Every row gives one point. A path goes straight from each point to the next, and from the last back to the first. The post is the endless flat space through its rows: a point in 2 columns, a line in 3, a plane in 4, and so on, so that a path can go around it. How many times does the path go around the post? Going back the other way cancels.

Post (2 x 3):
-16, 1, 10
-22, -11, -28
Path (31 x 3):
-30, -29, 15
16, -35, -25
18, -5, -32
-21, 24, -7
-31, 13, 22
-47, -26, -30
-18, -8, 14
3, -16, -13
21, 23, -3
-43, 6, -49
-49, -11, -29
-54, -37, -19
-10, -32, -27
-12, -24, -31
-48, -18, 5
-60, -2, -3
-23, 7, -13
-1, 23, 32
-31, -3, -31
-60, -13, -18
-22, -30, -25
-4, -17, -29
-2, 2, -3
-15, 15, -17
-59, 9, -16
-44, 5, 0
-23, 9, -6
17, 5, -19
-1, -13, 4
-28, -29, -12
-47, -17, -20
Times around: 2

Post, 5 rows:
2, 6, 20, -7, -9, 0
26, -9, 13, -19, -1, 1
-13, 3, -16, -7, 8, -2
16, -15, 20, -5, 4, -6
-24, -8, -22, -2, -6, 3
Path, 25 rows:
16, 7, 1, -31, 4, -4
2, 23, -7, -19, -19, 9
-5, 34, 41, -18, -29, -13
22, -24, 12, -14, 25, -11
30, -17, 13, -26, 32, 0
-29, -29, 29, -3, 6, -21
31, 0, 18, -18, -18, -12
7, 6, 3, -9, -19, 8
11, -11, 15, 12, 43, -9
-14, 7, 43, -14, 0, -4
38, -9, 1, -36, 19, -12
-12, 32, 13, 10, -42, 3
9, -10, -23, -8, -10, 28
-27, -24, -10, -12, -21, 21
-12, 18, -17, -31, 17, -9
-13, -12, 12, -21, 15, -18
-4, -16, -1, -8, -1, 9
11, -32, 11, 31, 26, -9
26, -13, -38, -23, -16, 20
4, -13, -21, -16, 0, 11
2, -9, 8, -36, -10, 9
4, -33, -3, -14, -23, 1
-4, 1, 22, 13, -5, -11
18, -28, 9, 3, 0, -19
19, 15, 60, -34, 15, -12
Times around: 2

Post (7 x 8):
-4, -3, -4, 0, -5, 22, -19, -7
-15, -4, 20, 2, 3, 8, -27, -3
17, -1, -16, -1, 13, -3, 12, 13
-14, -2, 10, 12, -10, 5, 0, 1
-4, 15, 9, -1, -8, 3, -2, 15
15, -7, -60, -7, -10, -4, -15, 24
3, 4, -13, -5, 4, -17, 35, -1
Path, 26 rows:
-3, 14, -13, -11, -1, -4, 4, 41
-3, 8, -3, -9, 4, -4, -9, 22
6, 11, 16, -1, 9, 11, 9, 19
-5, 16, -19, -7, -13, 11, -26, 27
-20, -13, -14, -14, -3, -24, 24, -14
-12, -14, -25, 22, -55, -8, 3, 9
-4, 13, 19, 19, -17, 6, 3, 4
27, -33, -14, 0, 22, -5, -28, 32
-39, -8, -2, -3, -18, 4, 18, -21
-33, 6, 2, 27, -7, -3, 2, -1
21, 4, -34, 0, 17, -31, 4, 9
-1, -5, -8, -6, -15, -24, 33, -10
30, 17, -15, -11, 5, -3, 5, 24
31, 12, -3, -9, 49, -3, -20, 14
7, 12, 14, 12, -10, 0, -29, 20
-11, -10, 19, -10, -3, -17, 1, -17
11, -3, -7, -8, 6, -3, 5, 15
-27, 8, -3, -13, -25, 7, -22, 27
-17, 9, -1, -10, 11, -20, -16, 6
-35, -1, -1, 4, -15, -29, -21, -20
3, 1, -16, -12, 9, -7, -24, 3
13, 28, -35, -13, 3, -18, 9, 25
-13, -1, 5, 13, -2, 24, -21, -9
-1, -2, -6, 10, -5, 11, -19, -8
9, -41, -43, 5, 11, 0, -3, -17
-3, -23, -29, -15, 3, -15, -2, 15
Times around: 2

Post (8 x 9):
-40, 24, 1, 4, -6, 8, 14, 1, -35
-3, -6, 10, 17, 10, 17, 12, -5, -27
15, -6, 9, 13, 2, -34, -25, 12, -3
-2, -11, 10, -8, 7, 8, 9, -26, -38
0, 21, -14, 1, -6, 18, 9, 15, 3
-10, 9, -7, -8, 5, 18, 0, 26, 7
0, -4, -18, 10, -6, 16, -8, 16, 22
14, -5, 13, 5, -13, -18, -25, 11, -14
Path, 27 rows:
-12, -9, 27, 49, 5, -4, -27, 19, -26
4, -18, -4, -30, 20, -13, -9, -22, -18
19, -28, 12, 4, -3, 7, -13, 2, -20
-20, 22, -4, -13, -29, -9, 28, -12, -33
28, -38, 17, 4, 9, 18, 25, -4, -35
-9, 14, 1, -11, 16, -3, 32, 1, 2
-9, -11, -25, 2, -6, -6, 11, 17, 7
21, -16, -9, -24, -4, 5, 0, -6, -2
-14, 0, 18, 3, -20, -14, -11, 29, -2
60, 0, 16, 36, -18, -18, -18, -21, -6
8, 19, -1, 23, 22, 13, -5, 16, -13
-27, 11, -13, -4, 8, 1, 6, 21, -19
-36, 10, -24, -14, 15, 28, 33, 39, 15
26, -17, 8, 21, 36, 13, 38, -9, -15
-11, 21, -36, 9, -13, 53, 34, 17, 4
19, -40, 2, 23, 8, -1, 3, 7, -23
-12, 10, 20, 16, 4, -3, 31, 4, -29
3, -3, 28, 18, 11, 18, 32, 28, -21
13, -4, -11, 4, 10, -1, 17, -15, -13
23, -40, -2, 7, 17, -6, -31, -6, -10
43, -1, 16, 5, 5, 24, -7, -25, -32
16, 3, -3, -24, 30, -13, 1, 16, -1
16, -17, -33, -14, -14, 2, 22, -8, 11
7, 38, 17, 0, -33, 2, 9, 13, -12
-10, 6, -6, -25, 12, 36, 2, 15, 15
10, -6, 26, 20, 7, -2, -30, 12, -28
30, -26, 29, 25, -19, -3, -45, 11, 1
Times around: 2
